Each row of a before or after table is a point. One or more steps were done to the points. Then noise was added and the rows were shuffled. The steps act on how far a point lies along the listed directions, d1 being the first. Write out the steps. A step turns or swaps two directions, mirrors them in a line or flattens them onto one, adds a multiple of one to another, or multiplies one. Angles are multiples of 10 degrees, from the lower direction toward the higher: turns from -170 to 170, lines from 10 to 170 but not 90. Use the fewest steps. Two steps may share a direction if one is a turn and the other turns, adds or multiplies; they go together, in the order done. Otherwise the lowest direction goes first.

Directions:
(1): [ 38 -37   0]
(2): [ 14  14 -49]
(3): [-34 -36 -20]
Before:
[[ 24   8   8]
 [-22 -18 -63]
 [ 70  41 -45]
 [-55  27 -19]
 [-38   6  -5]
 [ 37  22  30]
 [-27 -29  11]
 [  3 -20 -62]]
After (8 x 3):
[[ -6   1  11]
 [ 21 -37  31]
 [ 29 -52  41]
 [-15   6   6]
 [ 11   6 -29]
 [ 35  -5 -46]
 [ 32 -36  14]
 [-18  21  -8]]
Steps: turn d1 and d2 by -110 degrees; multiply d3 by 0

Directions:
(1): [ 61 -15  22 -21  23 -15]
(2): [  6 -30  -6  30  32  52]
(3): [-13  40   8 -43  34  30]
(4): [ 10  46  15  49  23 -16]
(5): [ -1  -3 -59  -5  36 -28]
Before, 12 rows:
[[-17   6   0 -66 -20 -13]
 [  3  -1  -5   1  -2  21]
 [-17   4   7 -95 -32  -7]
 [  2 -27  13 -23  -8  50]
 [-31   9   1 -17 -18  24]
 [  2   4  46 -51 -27  25]
 [ -3  34  33 -32   8  29]
 [ 30  -8 -11  10  33 -15]
 [ 16   9  -5  19  -5 -22]
 [  0 -11   3   1 -26  14]
 [  4 -10  -3 -49 -34 -51]
 [ 42 -18 -16  42   4  11]]
After:
[[ -3 -44   6 -12 -25  23]
 [ -8 -16  -4 -40   1   2]
 [  4 -21 -32   3   7  15]
 [ 13 -79 -27  33  18  62]
 [  8  25  24 -13  11   0]
 [ -6 -37  -8  17 -15  17]
 [ 19  27 -22  -4  27  16]
 [  0 -76   1  -8 -32  39]
 [ 13 -23  11  33 -45 -25]
 [ 16 -68 -24  25 -17   1]
 [  7 -15  -8  12   0  20]
 [  0  42  -2 -15  -1 -29]]
Steps: multiply d1 by 0.4; add -1.5 times d4 to d2; turn d3 and d5 by -130 degrees

Directions:
(1): [  8  22  -5 -77   5  19 -13  37  -8]
(2): [ 29  13  22  39 -18  14   2  57 -41]
(3): [ 18 -22  21 -31 -47 -32  29 -27 -38]
(4): [ 22 -40  47  -8   3  30  26  12  49]
(5): [  1  20 -39   3  -3  41  69 -10  -6]
(6): [ 29  56  31  -1  34 -38  24 -10  14]
Before:
[[ 22  56  16 -26  33  -2  39  21  -5]
 [ -8  21 -29 -64  25  28   1  22  51]
 [ 37 -12  34  -1  -6  -8  -7  16 -14]
 [ -3   1 -29   6 -18 -12  19 -29   3]
 [ -9 -10  16 -37 -15 -14 -36   5  15]
 [ 20  24  -7   6 -31  15  -5  37 -55]
 [ 12  -5 -16 -10  -5 -16  22  -4 -10]
 [-29  12 -12   2  42  12   2 -18  51]
 [ -5 -15   3   0  18 -20 -36 -41  32]
 [-18  31 -24 -38   3 -18 -61 -12 -33]
 [-21   2  -9  -6   2 -17  17 -29   8]]
After, 11 rows:
[[ 18   1  21  15 -40  -4  45  -4 -47]
 [  3   2  28 -68  -3 -31 -88  15 -25]
 [  2  -3 -37  21 -22   9  55 -35   7]
 [ -9  35 -37  -5  30  43 -17  24  24]
 [  4   0 -39 -13  10   5  32 -10  11]
 [-16  -3  -2   1 -12 -11  36 -31  -6]
 [ 34  29 -13 -97 -36  28  43  60 -33]
 [ 16 -35  54  14 -31 -59 -59 -19  -3]
 [ 13  52 -21 -39  24  42  53  33  -7]
 [ -3 -14  48 -55 -14 -46 -89  16  12]
 [  4 -10  17  -5  28 -13 -64   8  28]]
Steps: multiply d1 by 1.6; mirror d2 and d3 in the line at 140 degrees; multiply d4 by 0.4; multiply d5 by 2.5; multiply d6 by 0.4
